Every row gives one point. The points of each table are mixes of a few directions, plus a little noise. How many directions does each table use, and how many do they share? Where both have some left over, give the other angles between the two spaces (their principal angles), to ten degrees, smallest first.

First (5 x 3)
[[-32  55  60]
 [ 23 -39 -43]
 [ -7  11  12]
 [ 24 -41 -44]
 [ -8  13  15]]
Second (7 x 3)
[[-16  27  30]
 [ 49 -83 -90]
 [-21  35  39]
 [  3  -3  -4]
 [ -1   0   1]
 [ -5   9  10]
 [ -7  14  17]]
Directions: first 1, second 1, shared 1

First (7 x 8)
[[ 49 -38 -30  27  14 -36 -28 -25]
 [ 14  64   4  47 -28  84  14  11]
 [-32 -26   4 -56   9 -55  16 -17]
 [  0  -8 -20 -30  -2 -42  26 -50]
 [-51  16  41 -21   0  31   0  55]
 [ 12   4 -21  -9  -7 -20  23 -45]
 [  7 -12  23  41  14  36 -51  70]]
Second (10 x 8)
[[  1  30 -21  27 -20   4  42 -24]
 [  8 -32  28 -47  23   7 -60  17]
 [-14 -24  10   3  13 -19 -15  30]
 [ 39  -1  25 -77  10  47 -62 -32]
 [ 20  64 -33  22 -38  30  63 -66]
 [-43  11 -33  93 -18 -50  81  27]
 [ -6 -29  17 -17  18 -10 -34  27]
 [  8 -28  25 -43  21   8 -54  14]
 [-26   4 -19  54  -9 -30  46  18]
 [ 10   6   2 -14  -2  13  -7 -13]]
Directions: first 3, second 2, shared 1; angles 90

First (11 x 12)
[[ 34  24 -51  19  -5 -13   5 -19   7 -10  12 -14]
 [  4  13 -12  -1  14  10 -19  -5 -14   8  43  46]
 [ 33 -14  46 -14  24  -9  29  -4 -13  -1  30  -3]
 [-46 -49  29 -23  -8  17 -44   5  13   1 -20   3]
 [ -5  36 -38  21 -15  -5  14   7   3   1 -22  -5]
 [  0 -41  35 -17   2  -1  -7  -4   8  -5  -3 -20]
 [ -8   2 -48  11 -20   0 -32 -13  19  -9 -13 -11]
 [ -4  26 -17  11  -1   1  10   7  -7   6   0  13]
 [ 48  -3  24  -2  12 -21  44 -10  -3 -10  12 -35]
 [-19  33 -12  12  -4   6  15  18 -10  12 -16  20]
 [-40 -27  40 -17  -2  15 -13  16  -1   8 -22   8]]
Second (11 x 12)
[[ 11  15  -3  15  -3  -6  21  -8  13 -14 -13 -29]
 [ 12   9  19  16  15   3  24 -20  10 -24   0 -45]
 [-11   8  31   2  13  11  12  -1   4  -6   4   1]
 [ 12 -32 -61 -23 -23 -18 -48  11 -22  28   7  31]
 [ -8  -3  35  -1  20  14   4  -7  -4  -7  14  -1]
 [ -7  -2  -6  -7  -6  -1  -9   9  -4  10   0  20]
 [ -6  15  24  10   8   7  21  -4  10 -11  -4 -12]
 [-11  13  11   3  -2   3   9   8   6   1  -7  10]
 [-13  10  30   4  10  11  13   1   4  -4   1   5]
 [ -8  29  14  15  -4   1  30   3  18 -10 -19  -9]
 [ 29 -59 -95 -34 -27 -28 -76   8 -36  37  18  32]]
Directions: first 4, second 3, shared 1; angles 30, 50

First (11 x 20)
[[ 27 -10  -9  10  -2  -4 -11  16 -12   5  -4   6  12  19  -2 -33 -37   9
   -9 -17]
 [  7  -2  13  -9  21   2  17   5   3   2   2  11  -7 -12  -7  -7   6  -4
    6   5]
 [-55  67 -13  43  38  24 -32  23  29  37  70  39 -29  28 -39  69  45  -1
  -22  28]
 [ 28 -15   5 -18  -1  -5   8   6 -10   1  -9  12  15 -10  -9 -29   3  -2
   12   5]
 [  3 -30   5   5  -7   3  -1  -6   0 -15  -2 -19  16  -9  -4 -18 -17  10
   16  -9]
 [ -2  -2   0   2  -2   2   4  -6   5  -2  -2  -5  -4  -4   1  11 -13   9
   -1  -2]
 [  5  14  -4 -23 -18 -10  18 -17  -2   1 -27  -3 -15  -7  27  27  -4  -1
  -12   3]
 [  0 -12   7  -3   1  -1  16 -11   3 -12 -15 -17  -9  -8  16   1 -24   5
   -1 -13]
 [-26  18   1  16  17   1 -11   7   2  -1  10  -6 -14  18  11   0  24 -25
  -12  -8]
 [  1 -14  -6  -1 -23  -5  -6 -11  -6 -11 -15 -21  11   1  15  -5 -13   3
    2 -10]
 [ 15 -14   1 -24 -22  -6  -2  -6 -11  -3  -9   4  25 -17  -8 -13  29  -5
   21  17]]
Second (10 x 20)
[[  7   1  -4   0  -3  -3  -2  -7   0   2  -2   4   1  -4  -4   0  -6  12
   -1   6]
 [ 20   1 -11   0  -8  -4  -2 -18   0   5  -6  12   5 -10 -12   2 -14  32
   -4  15]
 [ -3   1   3   0   2   1   0   3   0   0   1  -2  -1   3   2   0   3  -7
    1  -3]
 [-48   1  27  -1  22  12   7  44   0  -9  15 -28 -11  25  32  -4  39 -80
    8 -37]
 [  9   0  -5   0  -4  -1  -1  -7   1   2  -3   5   2  -5  -6   0  -7  14
   -1   7]
 [ 19  -2 -12   0  -8  -4  -3 -18   1   3  -6  12   5 -11 -12   1 -15  32
   -3  14]
 [-57   1  33  -2  26  14   8  51   0 -11  18 -34 -13  29  36  -6  45 -95
    8 -43]
 [ 18   0 -10   1  -8  -4  -2 -16   0   4  -7  11   4 -10 -12   2 -14  32
   -3  14]
 [ 28  -1 -17   2 -13  -7  -4 -26   0   4  -8  18   7 -15 -19   2 -23  49
   -4  23]
 [  8   0  -4   0  -3  -2  -1  -6   0   2  -3   4   1  -3  -5   1  -6  12
    0   5]]
Directions: first 6, second 1, shared 0; angles 30
